Each row is a point. Each copy is the shape, with its points in the same order, stretched, turned, moved and blurred by noise. Some copies are also mirrored. Which?
In the rows, zero is written as 128.

Shape (8 x 3):
131,147,160
119,96,29
111,165,132
95,123,107
121,73,157
132,132,131
120,102,150
119,173,88
Copy 1 (8 x 3):
121,153,173
86,110,28
88,171,147
74,139,120
91,74,156
118,131,137
100,112,155
114,177,88
Copy 1 is: only turned
Copy 2 (8 x 3):
89,122,138
224,77,114
121,138,159
151,95,154
103,48,118
119,110,128
107,77,130
160,149,149
Copy 2 is: mirrored
Copy 3 (8 x 3):
121,103,156
107,165,42
112,87,124
85,120,101
84,162,157
120,122,133
95,139,149
128,90,85
Copy 3 is: mirrored
Copy 4 (8 x 3):
104,150,158
136,94,21
78,154,121
92,100,97
140,82,157
118,134,127
124,109,146
86,159,76
Copy 4 is: only turned

Shape (10 x 4):
152,152,146,148
124,154,112,162
95,112,144,103
75,152,106,194
111,71,179,112
153,82,121,104
69,152,135,135
83,157,112,139
163,165,205,120
107,166,120,102
Copy 1 (10 x 4):
116,163,117,99
115,172,125,136
101,120,176,110
77,188,133,168
85,85,155,80
149,79,156,109
87,172,168,130
101,171,163,145
105,177,114,38
130,169,175,117
Copy 1 is: mirrored
Copy 2 (10 x 4):
149,132,156,119
118,143,127,141
88,105,118,84
69,120,121,175
116,57,128,75
155,117,89,79
57,120,136,120
71,141,122,128
158,114,212,82
90,160,132,94
Copy 2 is: only turned

Shape (11 x 8):
125,176,107,86,131,104,120,144
129,88,129,85,116,175,124,145
161,161,131,99,168,81,110,146
108,140,121,72,157,116,187,124
100,114,164,147,120,224,143,148
83,70,197,173,122,159,108,130
148,177,136,131,95,89,117,45
94,135,91,129,166,96,151,132
118,172,133,94,171,92,155,100
102,147,103,101,206,111,131,87
156,85,148,169,138,154,137,121
Copy 1 (11 x 8):
103,151,108,61,122,116,111,133
129,74,129,100,127,165,129,166
139,147,87,72,141,68,94,136
114,123,119,63,174,124,185,149
120,104,178,162,149,190,135,191
108,47,185,200,147,112,127,170
125,139,188,113,112,101,106,50
88,128,86,125,170,108,164,131
111,142,134,64,182,79,137,122
91,105,117,90,223,97,138,103
161,92,140,183,150,134,123,131
Copy 1 is: only turned
Copy 2 (11 x 8):
109,173,96,99,122,137,109,157
135,87,150,97,94,148,95,115
148,179,103,105,148,98,100,153
100,108,110,97,136,131,148,178
143,100,202,83,97,168,151,74
131,102,193,56,93,92,142,27
68,176,116,175,113,86,120,93
117,138,68,81,135,129,169,125
92,151,106,112,159,113,145,154
97,128,78,96,191,139,149,118
170,103,155,124,106,104,145,68
Copy 2 is: mirrored

Shape (15 x 11):
189,113,138,132,194,121,117,75,121,73,104
112,113,91,126,133,130,160,123,177,156,81
123,79,73,123,87,111,178,161,158,147,114
206,79,138,160,168,105,143,54,108,110,81
137,91,123,180,159,100,170,91,125,87,130
141,137,181,114,124,110,91,130,113,89,70
135,167,181,99,97,114,116,104,160,109,136
124,184,149,96,128,122,148,173,122,126,152
89,101,57,137,121,161,152,143,151,92,144
109,159,181,99,138,110,70,165,144,135,153
158,83,101,87,101,123,178,137,168,136,93
127,176,167,109,87,159,89,152,122,153,133
117,162,141,86,128,94,97,103,96,120,140
135,53,81,133,121,161,119,131,171,112,166
93,111,193,69,120,175,104,135,128,134,164
Copy 1 (15 x 11):
143,168,154,126,205,154,126,126,176,71,149
129,104,146,164,158,138,168,158,142,149,94
135,73,111,178,106,120,186,184,133,133,134
184,142,183,157,196,131,134,102,175,67,157
126,156,152,181,161,144,177,122,154,94,177
135,159,171,114,114,135,77,122,97,99,124
137,165,161,74,95,125,134,123,123,152,131
132,164,113,89,113,135,155,188,67,161,141
82,119,55,173,134,165,184,158,145,136,145
97,168,141,75,115,89,96,170,90,164,148
151,72,142,131,120,147,178,185,147,123,119
159,147,111,91,103,110,100,135,78,185,136
121,167,126,77,130,89,140,126,79,115,125
95,84,73,149,144,133,157,158,192,134,187
93,96,123,55,119,143,120,131,61,176,176
Copy 1 is: only turned
Copy 2 (15 x 11):
200,58,144,139,176,71,142,110,73,111,131
114,102,113,113,110,143,120,112,170,118,63
94,68,72,131,102,158,102,160,185,129,103
202,52,138,192,133,68,154,106,90,133,107
144,98,104,181,143,69,132,97,122,107,151
123,95,195,138,144,144,102,154,55,124,135
142,143,146,87,93,126,120,178,73,109,156
140,141,134,86,134,171,127,172,143,132,186
76,103,42,119,169,127,107,126,151,102,107
119,170,188,81,147,118,99,198,105,146,162
120,32,101,107,89,146,134,155,154,116,102
117,163,156,90,140,177,135,209,77,155,124
152,141,130,89,127,134,87,149,65,177,161
87,76,69,109,170,60,141,172,140,105,105
60,135,163,54,139,118,161,171,74,162,159
Copy 2 is: mirrored
Copy 3 (15 x 11):
126,48,138,173,209,157,113,131,79,151,98
156,120,99,120,109,186,123,87,151,173,92
176,140,68,118,81,168,165,115,161,144,128
146,49,121,209,171,160,166,109,51,152,115
102,100,88,166,186,156,177,128,115,154,110
121,90,162,141,125,102,108,155,92,158,54
120,118,183,100,158,74,133,99,127,136,95
133,171,133,58,159,101,106,151,118,150,107
103,127,85,111,128,202,126,147,185,114,138
114,141,156,102,153,70,69,154,144,199,107
203,97,99,104,106,155,163,107,137,136,116
122,164,195,93,102,101,91,141,115,145,124
90,118,113,122,155,70,81,115,106,125,109
137,102,122,143,135,178,141,148,197,145,181
88,92,169,57,128,91,108,164,142,181,156
Copy 3 is: only turned

Shape (15 x 12):
99,183,122,125,118,114,112,122,112,127,112,163
114,169,125,104,135,121,137,108,129,209,129,115
103,113,148,122,116,130,116,137,136,119,113,159
98,101,135,133,173,117,124,118,119,125,99,120
200,111,125,123,111,135,136,144,128,112,129,110
158,106,137,114,123,115,130,109,52,132,137,116
145,120,152,138,112,132,117,157,122,183,136,114
99,117,159,113,126,110,148,129,119,113,140,118
98,195,123,104,131,237,121,114,137,128,115,114
98,137,127,125,120,119,135,132,113,125,130,210
138,120,167,144,182,117,116,135,125,146,152,112
104,173,147,189,127,146,171,147,124,129,147,121
101,151,126,114,174,161,134,110,132,149,107,122
123,109,133,148,132,111,125,99,125,139,150,114
109,151,192,145,140,149,127,114,138,162,105,161
Copy 1 (15 x 12):
98,181,125,107,149,134,115,112,114,123,140,109
129,151,90,141,162,103,140,98,119,191,129,89
122,136,158,124,138,140,113,120,150,126,114,130
159,99,132,145,172,136,130,98,150,90,111,96
182,119,115,117,78,104,161,162,122,127,144,122
169,103,142,130,114,98,151,86,64,117,123,119
156,115,141,163,128,98,135,151,109,178,128,106
122,110,156,129,113,120,137,98,145,113,140,96
140,144,103,86,153,229,145,134,132,200,169,73
84,162,165,120,148,142,135,107,120,118,125,168
172,102,147,169,170,98,150,121,144,121,163,114
111,163,148,179,133,166,188,148,129,128,168,90
148,124,107,119,187,167,152,107,152,147,134,96
160,124,123,172,121,125,133,100,138,122,142,118
150,175,180,139,181,137,141,108,155,163,133,102
Copy 1 is: only turned
Copy 2 (15 x 12):
97,154,134,136,142,109,107,126,94,97,99,128
92,158,84,96,163,119,99,145,126,161,103,115
122,125,154,140,115,121,89,129,118,120,136,142
141,103,123,164,155,111,82,157,116,126,146,127
193,146,114,128,112,128,140,113,122,148,123,164
151,114,98,142,151,109,110,89,70,166,149,162
138,162,129,114,120,116,102,146,112,189,125,136
136,113,140,120,141,114,109,115,115,128,159,116
111,132,132,118,145,223,131,157,102,119,72,93
78,133,147,133,131,109,107,114,107,104,142,180
152,156,134,156,174,133,91,142,132,162,163,120
110,156,162,133,145,117,178,163,124,151,126,104
116,121,114,136,170,155,101,165,124,126,112,120
130,131,107,158,129,121,108,121,127,153,158,115
97,144,173,142,157,133,97,140,147,161,99,121
Copy 2 is: only turned
Copy 3 (15 x 12):
91,155,123,127,92,118,127,125,101,144,126,153
79,150,77,120,148,123,132,113,112,153,123,70
116,115,149,101,127,135,136,127,130,119,95,132
111,119,139,136,151,125,122,74,98,101,97,121
180,95,122,96,156,103,124,143,114,150,144,116
156,152,125,68,161,114,104,115,82,97,137,114
134,146,130,102,162,118,147,148,118,149,95,68
106,113,154,89,150,115,146,113,107,103,130,105
63,111,151,154,122,185,80,165,94,148,135,116
109,148,126,95,121,140,154,122,128,130,118,176
120,153,156,121,194,114,132,88,127,145,114,103
109,139,156,163,132,134,184,130,85,153,145,105
79,125,120,149,151,156,106,98,99,136,119,120
136,137,119,128,152,113,139,99,128,105,132,94
95,142,154,111,127,168,138,95,132,168,95,91
Copy 3 is: mirrored
Copy 4 (15 x 12):
114,178,149,117,107,139,99,112,128,147,88,157
100,143,152,103,119,149,193,118,130,162,127,129
138,138,156,126,110,138,78,138,126,129,128,120
115,143,168,144,163,126,104,111,129,103,120,101
188,130,80,119,145,103,133,122,150,130,170,129
158,155,139,136,138,100,151,65,102,101,175,157
138,136,135,139,133,142,157,150,101,160,169,131
121,162,151,115,114,131,113,132,138,95,164,124
162,152,129,94,125,249,136,83,157,158,109,107
110,129,170,113,108,134,64,122,119,123,111,182
115,158,158,134,186,136,127,129,136,148,183,130
110,171,117,151,147,195,131,148,166,119,143,174
118,139,163,110,157,174,138,101,147,133,110,115
109,140,134,156,123,123,126,112,148,129,162,132
142,153,208,142,135,168,117,136,159,156,129,149
Copy 4 is: only turned

Shape (15 x 12):
136,162,154,118,160,108,76,99,164,139,127,140
92,105,129,95,123,94,121,149,91,132,149,133
127,108,98,159,163,97,153,184,181,156,158,162
86,110,117,165,138,127,87,99,55,194,145,127
133,182,108,85,116,68,176,116,91,89,84,107
126,124,89,50,139,167,109,172,141,192,162,121
88,107,99,139,131,166,120,196,106,145,154,140
124,87,145,108,151,148,100,112,188,144,110,49
142,118,162,126,161,141,155,192,183,157,151,155
136,84,113,63,131,181,165,150,157,68,154,135
117,150,123,120,93,122,139,123,91,141,187,103
130,132,146,160,95,71,161,131,104,158,100,152
77,142,167,92,148,151,179,135,82,106,118,123
95,142,129,110,101,129,164,90,147,174,158,100
91,151,159,127,102,122,90,108,178,76,150,189
Copy 1 (15 x 12):
110,174,130,119,205,107,107,77,127,139,123,92
124,111,157,150,136,105,66,97,97,107,149,141
148,161,100,143,149,105,102,164,99,208,115,155
166,69,129,152,161,167,58,76,119,149,108,94
141,125,105,201,114,70,142,83,98,31,147,107
125,141,177,70,115,80,118,70,113,181,111,131
126,86,152,109,136,124,100,139,90,145,88,161
141,126,132,58,172,82,83,89,223,118,141,97
120,141,135,101,164,100,150,151,109,177,150,166
47,109,142,74,118,45,131,127,123,105,144,134
129,119,128,123,97,140,99,109,106,94,158,96
145,115,82,199,129,150,129,118,117,99,155,154
109,57,174,158,141,91,156,120,114,61,156,119
120,128,132,143,85,125,133,118,173,122,150,82
22,178,144,131,170,121,116,137,109,106,113,129
Copy 1 is: only turned
Copy 2 (15 x 12):
153,156,61,112,115,136,104,77,174,128,130,140
140,128,134,109,164,132,104,120,87,77,114,95
161,62,101,112,94,87,108,179,115,87,95,145
138,163,149,176,171,117,67,113,142,167,49,62
187,209,132,108,79,117,139,108,99,43,133,189
99,167,107,139,189,124,166,192,90,145,149,102
126,107,154,183,141,150,104,173,70,118,142,65
122,165,52,45,93,168,138,101,116,178,92,74
168,65,113,92,110,106,147,160,138,128,173,116
112,76,104,125,98,153,224,116,36,85,149,125
132,174,150,142,139,158,150,126,146,88,111,124
159,143,178,83,98,85,76,119,136,104,117,159
171,141,151,141,106,112,149,89,99,85,162,68
99,173,123,115,94,100,166,105,176,121,104,95
87,86,93,122,97,149,122,45,152,54,194,128
Copy 2 is: mirrored
